Rows are points. Each copy is the shape, with its points in the same order, turned, moved and blurred by noise. Some copies are also mirrored. Which?
In the rows, 128 means zero.

Shape:
[[151  91]
 [124 147]
 [134 131]
 [134  38]
 [164 117]
 [ 96 135]]
Copy 1, 6 rows:
[[178 105]
 [122 118]
 [142 118]
 [235 122]
 [155  87]
 [130 149]]
Copy 1 is: mirrored
Copy 2, 6 rows:
[[147 153]
 [121 100]
 [133 112]
 [129 204]
 [165 131]
 [ 96 116]]
Copy 2 is: mirrored
Copy 3:
[[166 127]
 [105 121]
 [126 119]
 [201 170]
 [152 102]
 [ 99 149]]
Copy 3 is: mirrored
Copy 4:
[[117  89]
 [141 149]
 [137 130]
 [ 66  66]
 [149  97]
 [114 159]]
Copy 4 is: only turned

Shape:
[[ 65 101 158]
 [138 142 131]
 [109  77 145]
 [133 150  96]
 [193 117 137]
 [109 115  75]
 [126 148  74]]
Copy 1 (7 x 3):
[[148 196 137]
 [131 110 122]
 [123 175  98]
 [104 102 143]
 [123  89  63]
 [ 72 136 143]
 [ 84 102 153]]
Copy 1 is: mirrored
Copy 2, 7 rows:
[[102 202  83]
 [132 136 140]
 [ 78 190 130]
 [116 106 130]
 [118 141 196]
 [ 73 114 105]
 [103  92 114]]
Copy 2 is: only turned
Copy 3 (7 x 3):
[[ 71 141  76]
 [145 123 118]
 [ 84 162 122]
 [148  89 131]
 [181 158 147]
 [ 98  88 145]
 [130  77 145]]
Copy 3 is: only turned

Shape:
[[159  84 202 135]
 [135 182  55 119]
 [149 128  98 144]
 [110 155 174 131]
 [111 134 110 102]
 [114  97  75 140]
 [147 116 151 111]]
Copy 1, 7 rows:
[[ 65 174  90 112]
 [166  96 209  95]
 [130 151 171 112]
 [116  98  93  90]
 [132 106 157 136]
 [158 152 164 160]
 [ 88 132 136 121]]
Copy 1 is: only turned
Copy 2:
[[ 87  82  63  81]
 [182 180 158 147]
 [163 119 126 121]
 [ 75 136 129 107]
 [125 145 116 159]
 [165  97 128 168]
 [117 125  83 116]]
Copy 2 is: only turned
Copy 3:
[[110 166  60  43]
 [176 100 161 161]
 [142 146 115 138]
 [ 97 101 104  75]
 [124 120 164  98]
 [117 171 155 147]
 [136 143 112  72]]
Copy 3 is: only turned
Copy 4:
[[130 196 109 189]
 [125  47 154  96]
 [111 113 129 112]
 [168 105 107 179]
 [161 112 152 127]
 [137 129 128  73]
 [141 142 145 168]]
Copy 4 is: only turned

Shape, 9 rows:
[[ 81 120 139 131 136 217]
 [138 109 165 105  92  75]
 [ 88 130 107 162 155 118]
 [ 81 172 123  99  67 161]
 [117 119 158 152 125 145]
 [150 155 116 125 113 100]
 [ 96 142 120 132 109  94]
 [131 128 137  75 113  60]
 [ 76  66  71 137 115 146]]
Copy 1:
[[180 200 140  72 151 122]
 [116  62 177 124 105 121]
 [104 152 117 110 169 169]
 [121 168 186 113 164  61]
 [137 155 155 102 112 142]
 [ 90 115 130 144 126 117]
 [ 92 114 160 126 167 124]
 [109  49 155 119 142 101]
 [181 147 151 152 199 162]]
Copy 1 is: mirrored
Copy 2 (9 x 6):
[[ 99 214 110 148 139 115]
 [128  60 147 122 149 139]
 [156 149 119 103 100  79]
 [ 81 129  51 124 166 106]
 [143 144 123 148 122 129]
 [118  77 113 142 107  87]
 [138 101  99 101 125  94]
 [117  52 151 109 155  92]
 [ 87 170 131  59  89 119]]
Copy 2 is: only turned
